Each point is reached from the start by the listed moves, each made once or not at all, plus a little noise. Is the number of moves made odd or even? Then give how often each move was made.
In the rows, zero is written as 128.

Moves:
(1): [110 129 146 118 157]
(2): [125 111 138 133 117]
(3): [100 133 140 109 124]
Start: [128 123 152 145 150]
Points:
[ 82 127 181 117 175] => even (1, 0, 1)
[107 108 179 142 168] => even (1, 1, 0)
[ 77 114 191 121 163] => odd (1, 1, 1)
[ 98 128 162 128 145] => odd (0, 0, 1)

Moves:
(1): [144 114 142 129 135 139 128]
(2): [161 119 127 131 117 110 135]
(3): [125 110 108 133 116 113 155]
(4): [133 127 127 128 133  92 119]
(5): [183 142 151 117 141 108 138]
(6): [122 113 147 132 116 150 153]
Start: [128 119 132 132 121 138 149]
Points:
[176 100 153 127 116  89 202] => even (0, 0, 1, 1, 1, 1)
[117  87 134 143  96 144 200] => even (0, 0, 1, 0, 0, 1)
[141  87 125 138 116 134 176] => even (1, 0, 1, 0, 0, 0)
[123  87 131 140 102 109 193] => odd (0, 0, 1, 1, 0, 1)
[128 101 109 139 114  84 168] => even (0, 0, 1, 1, 0, 0)
[211 108 136 128 110  84 192] => odd (0, 1, 1, 0, 1, 0)

Moves:
(1): [156 159 115 143 130 130 121 119 123]
(2): [167 124 132 103 136 166 153 132 124]
(3): [120 126 120 146 144 155 130 123 129]
(4): [ 95 139 102  77 124 115 134  98 107]
(5): [120 165 143 133  95 127 134 130 161]
(6): [119 130 119 137 145 123 173 123 130]
(7): [132 132 138 116 142 126 126 119 118]
(8): [114 129 109 144 145 115 115 135 152]
(9): [125 147 113 126 131 125 122 141 107]
Start: [151 126 113 112 108 126 127 126 141]
Points:
[121 206  71 106 107 138 179  81 151] => odd (1, 0, 1, 1, 1, 1, 0, 0, 0)
[165 170  62  63 162 135 181  85 128] => even (1, 1, 0, 1, 0, 1, 1, 1, 0)
[155 215  93 143 128 145 167 112 142] => even (1, 0, 1, 0, 1, 1, 1, 0, 1)
[138 140  76  48 162 133 186  91 132] => odd (0, 1, 0, 1, 0, 1, 1, 1, 0)
